Each row of a before or after table is a point. One or more steps were done to the points. Then noise was added and the rows were shuffled. The steps act on columns, c1 being the first. Name the steps. A step turns or swaps two columns, mirrors them in a line or flattens them onto one, adds a multiple of one to another, or multiplies or shifts one. Angles are multiples of 10 degrees, from the lower column toward the higher: turns from -170 to 170, lines from 10 to 170 but not 90. Use the fewest steps. Two steps may share a column if one is a turn and the other turns, adds or multiplies; they go together, in the order done. Otherwise the lowest column goes first.
In the rows, zero is written as 128.

Before:
[[182  82  70]
 [ 88 173 152]
 [108 113 113]
 [118  75 106]
 [146 148 172]
 [156 165 107]
 [ 89 129 120]
 [118  68 118]
 [ 63  73 175]]
After:
[[105 133 117]
 [108 225 155]
 [ 68 143 185]
 [173 130  60]
 [151 235  88]
 [117 129 120]
 [171 207 149]
 [118 190  89]
 [114 174 108]]
Steps: swap c1 and c3; shift c2 by 60

Before:
[[178  57 130 111 179  99 197  84]
 [135  84 112  42 162 156 150 108]
 [111 155 178 150 125 146 124 158]
 [155 164 175 153  86 179 186 129]
 [105 134  81 162 147  52 152  96]
 [114  82 154 150 102 135 154  84]
 [152 130 118  37 119 106 185 161]
 [179  93 108 127  89 139 158 134]
 [193  77 109 117 109 176  72 149]
 [144  88  91 183 121 155 138 184]
 [150 132 142 161 177 181 221  50]
 [ 91 123 187  69 130 132  67 150]
 [124 166  94 223 109 186  85 132]
 [111 166 111  64 147 184 143 131]]
After, 14 rows:
[[155 168 174 131  80  56 124 109]
 [179  88 112 130  94  89 101 112]
 [ 90 123 188 128 114 187 149 134]
 [152 126 117 128 150  84  94 140]
 [133  85 111 132 143  95 162  90]
 [123 164  92 130  64 153 166 116]
 [176  54 127 127 199  69 124  65]
 [143  92  88 132 113 113 144 162]
 [106 133  83 131 192 126  81  76]
 [198  76 106 128  72 166 171 132]
 [150 136 145 129 153  21 172  32]
 [114  83 148 126 109 100 107  64]
 [110 160 178 127 113 128 142 139]
 [108 165 114 128 112  98 177 109]]
Steps: multiply c4 by 0; turn c6 and c7 by 110 degrees; turn c5 and c7 by 40 degrees; shift c8 by -20

Before (10 x 14):
[[ 73 150 142  19 102 128 148 108 121 114 110 150 132 130]
 [162 121 141 126 105 107 127 106 135 151 153 137 124 163]
 [119 142 133 147 124 116 161 106 105 111 184 150 158 149]
 [147 149 137  29  96 175 161 155 130 131 120  81 125 102]
 [147 138 143 139 102 123 138 104 152  66 157  97 120 143]
 [162  90 118 141 101 126 149 142 143 149 125 135 117 105]
 [144  89 140 132 249 131 126 106 123 102 113  93 144 141]
 [152 135  50 115 154  89 156 160 102 152 107 136 157 103]
 [ 92 154 122 156 116 112 166 111 127 143 108 134 124 171]
 [157 157  40 156 137 132 148 123 167 113 107 150 196 103]]
After (10 x 14):
[[231 154 141  17 103 131 142 107 218 111 111 191 132 132]
 [ 70  83 112 143  95 125 154 138  64 151 128 150 118 102]
 [ 67 126 137 128 108 106 126 107  64 153 150 152 122 165]
 [ 89  96 134 131 251 132 126 108 110 107 120  39 142 141]
 [ 91 150 133  23  90 174 163 158  96 139 125   7 124 104]
 [135 146 127 148 128 113 161 102 164 110 182 182 158 147]
 [105 142 141 139 102 126 137 105  76  67 159  53 117 142]
 [ 71 134  52 109 158  87 157 157 108 148 105 149 157 104]
 [100 160  38 160 141 130 145 125  57 119 101 188 200 100]
 [197 151 122 150 116 117 165 105 190 145 112 148 124 172]]
Steps: multiply c1 by 2.5; turn c1 and c9 by -140 degrees; multiply c12 by 2.5
